Rows are points. The ring and each string are closed loops that go straight from each point to the next, and from the last back to the first. Before rounding, they use only three directions, however many columns there are. How many times does the string pass through the ring? Passing back the other way cancels.

Ring:
[[ -2 -29 -32  11]
 [ 37 -16 -13  25]
 [ 35   5  -3  18]
 [  8  36 -12  14]
 [-13  34 -33  21]
 [-22  -2 -40  10]]
String:
[[ 12  10 -13  10]
 [ 26  12 -15  27]
 [ 45   7  -7  33]
 [ 32   1 -16  30]
 [ 20  -2 -17  20]
 [ 36  -6 -21  39]
 [ 50 -21 -14  38]
 [ 44 -23  -8  24]
 [ 24 -14  -6   6]
 [ 15  -3 -14  11]
 [ 21  -4  -3   2]
 [ 46   9   9  14]
 [ 37  23   8  11]
 [ 21  29   6   1]
 [  6  17  -8   0]
 [ 10  22 -20  22]
 [ 10  48 -21  31]
 [  2  55 -20  23]
 [ -7  39 -11  -1]
 [  0  24 -15   6]
 [  0  28 -10   1]
 [  9  44  -1   3]
 [ 12  24  -2   1]]
Times through: 2
String:
[[  4 -10 -30  19]
 [ 14 -21 -36  32]
 [ 23 -52 -32  26]
 [ 25 -41 -19  14]
 [ 18 -24 -11   3]
 [ 13  -5 -17  12]
 [ 36  -3 -20  39]
 [ 49  -1  -9  37]
 [ 45   9  -7  34]
 [ 47  19   9  18]
 [ 30  26  16  -5]
 [ 10  17  -4   0]
 [  9  17 -16  14]
 [ 14  37 -23  33]
 [  0  60 -23  28]
 [-16  53 -24  12]
 [-18  31 -25   5]
 [ -1   8 -23  10]
 [ -2  16 -36  30]
 [-19  17 -49  30]
 [-46   0 -51   2]
 [-29 -13 -32 -10]
 [-26 -22 -32 -11]
 [ -4 -10 -25   5]]
Times through: 4

Ring, 7 rows:
[[  6 -27  15 -29  -9  22 -15  -9]
 [ -5   5  -1   8  26  -8 -38   3]
 [-12  22  -9  23  31 -11 -35   4]
 [-21  34 -14  22   5  13  -5  -7]
 [-11  21  -3  18  -5  18   7 -10]
 [ 14 -14  22   6 -11  16  11 -11]
 [ 14 -33  24 -24 -17  24  -1 -12]]
String:
[[ 16 -26  20  -6  19  -8 -34   2]
 [ 17 -23  20   2  22 -11 -32   2]
 [  9 -26  14 -17  16  -1 -39   1]
 [ -8 -13   0 -27   7  13 -37  -3]
 [-20   5  -9 -24 -10  31 -15 -10]
 [-11   5  -3  -6   0  17 -14  -7]
 [ -5   9   0  11  16   1 -22  -1]
 [-23  20 -14  -4  -1  22 -14  -8]
 [-32  36 -23   5   2  21 -14  -8]
 [-34  51 -28  26  13  11 -13  -5]
 [-22  51 -19  50  26  -7 -14   0]
 [  2  16   4  36  24 -12 -16   1]
 [-11  16  -4  11   3  13  -8  -7]
 [-24  26 -15   2  -6  26  -4 -10]
 [-37  44 -28   8  -2  26  -8 -10]
 [-24  47 -22  38  32  -9 -28   3]
 [ -2  32  -6  59  60 -42 -47  14]
 [  1   8   4  24  28 -13 -29   3]
 [ -9   5  -1  -3   2  14 -15  -6]
 [-21   5 -10 -25 -10  31 -16 -10]
 [ -9 -13   0 -29   6  14 -37  -3]
 [  4 -24  11 -24  10   6 -36  -1]]
Times through: 2
String, 30 rows:
[[  0   9   5  20  12   1 -10  -3]
 [ -2   7   4  13   5   8  -7  -6]
 [  8   7  12  32  13  -5  -3  -3]
 [ 19   2  21  41  12  -9   6  -3]
 [ 12  -4  17  21   4   3   2  -6]
 [ -3   0   5  -1  -4  17  -5  -9]
 [ 15 -11  20  13   2   5   1  -6]
 [ 37 -29  41  25   4  -7  10  -5]
 [ 31 -33  38   5 -18  16  23 -13]
 [ 19 -26  28  -6 -25  27  22 -16]
 [ 37 -32  42  19  -6   3  18  -9]
 [  2 -12  14 -13 -30  38  22 -18]
 [-10   1   1 -15 -23  37   9 -16]
 [ -6   2   5  -6 -29  39  23 -18]
 [-11   8   0  -3 -18  31  10 -14]
 [ -5   5   3   4  -2  16  -4  -8]
 [  4  19   7  44  19  -9  -3  -2]
 [-15  38 -10  39  11   4   0  -5]
 [-41  52 -31  14  -7  31   2 -12]
 [-30  32 -20   2  -6  28  -5 -11]
 [-10  16  -4  13   9   8 -14  -4]
 [ -1  14   2  27  24  -9 -21   1]
 [-19  18 -11   0   0  20 -12  -8]
 [-30  32 -22   3   4  19 -17  -7]
 [-24  47 -22  41  39 -16 -36   6]
 [-31  39 -24  13  12  12 -21  -4]
 [-22  21 -13  -1  -2  22 -11  -9]
 [ -3  13   1  23  18  -4 -17  -1]
 [ -8  36  -8  50  34 -18 -21   4]
 [-13  37 -10  42  22  -5 -11  -1]]
Times through: 2

Ring (6 x 12):
[[  6  18 -37  22  24  12   6   2  14 -15  18  49]
 [ -4   5 -37   9  38   0   8  24   0  -9  21  60]
 [-18  -4  -3   1  23  -5  18  20 -11   0  20  47]
 [-20  -9  23  -5  -8 -13  24  -4  -7  -9  14  24]
 [-12   1  29   4 -26  -5  23 -26   5 -15  11  11]
 [  2  23  -1  28  -8  21  13 -25  17 -10  16  25]]
String, 29 rows:
[[ -8  10 -20  16  33  11  12  20  -3   3  23  54]
 [ -7   0 -13   4  14  -6  14   5   2 -15  16  41]
 [-10 -11 -21  -8  20 -22  13  15  -1 -23  15  47]
 [-12 -12 -16 -10  18 -23  15  15  -3 -22  15  45]
 [-12  -3  -6   1  13  -9  16   8  -3 -11  17  40]
 [-17   2   7   7  14   4  19  11  -9   5  21  40]
 [-28  -1  28   5  11   7  26  14 -19  18  23  36]
 [-28 -14  33 -10  -3 -15  27   6 -16   0  17  27]
 [-15 -19   6 -17  -7 -34  20  -4  -1 -31   9  26]
 [-11  -8   4  -6  -5 -19  18  -6   2 -23  11  28]
 [-17   2  27   7 -12   2  23 -13  -2  -3  16  20]
 [-19   9  46  15 -24  14  27 -23  -3   7  17  11]
 [-13   6  25  11 -16   5  22 -19   3  -6  15  18]
 [-13  13  43  18 -32  15  25 -35   6  -1  14   5]
 [-10  19  51  23 -44  21  25 -49  12  -3  12  -4]
 [ -3  -1   9   0 -25 -15  17 -30  15 -34   7  13]
 [ -3  -4  -7  -3  -8 -19  14 -14  11 -34   9  26]
 [  1   1  -6   2 -15 -14  13 -24  17 -36   8  22]
 [  6  32   4  36 -15  31  12 -36  22  -8  16  19]
 [  4   8 -15  10  -5  -4  11 -19  18 -30  11  29]
 [ -2   2 -14   5   3  -9  12  -7  10 -25  13  34]
 [ -2   0 -16   2   5 -12  12  -5  10 -27  12  35]
 [  6   6 -35   8  12  -8   7  -5  17 -33  12  42]
 [  0  -1 -24   2  10 -14  10  -2  11 -30  12  40]
 [ -1  11 -21  15  17   6  10   2   8 -12  18  44]
 [  0  -3 -33  -1  17 -18   9   5  10 -32  13  45]
 [  2  -2 -45   0  28 -17   6  14   9 -31  15  54]
 [ -4  -5 -25  -2  14 -18  11   5   6 -28  13  43]
 [ -7   8 -13  13  18   6  13   6   2  -6  19  44]]
Times through: 2
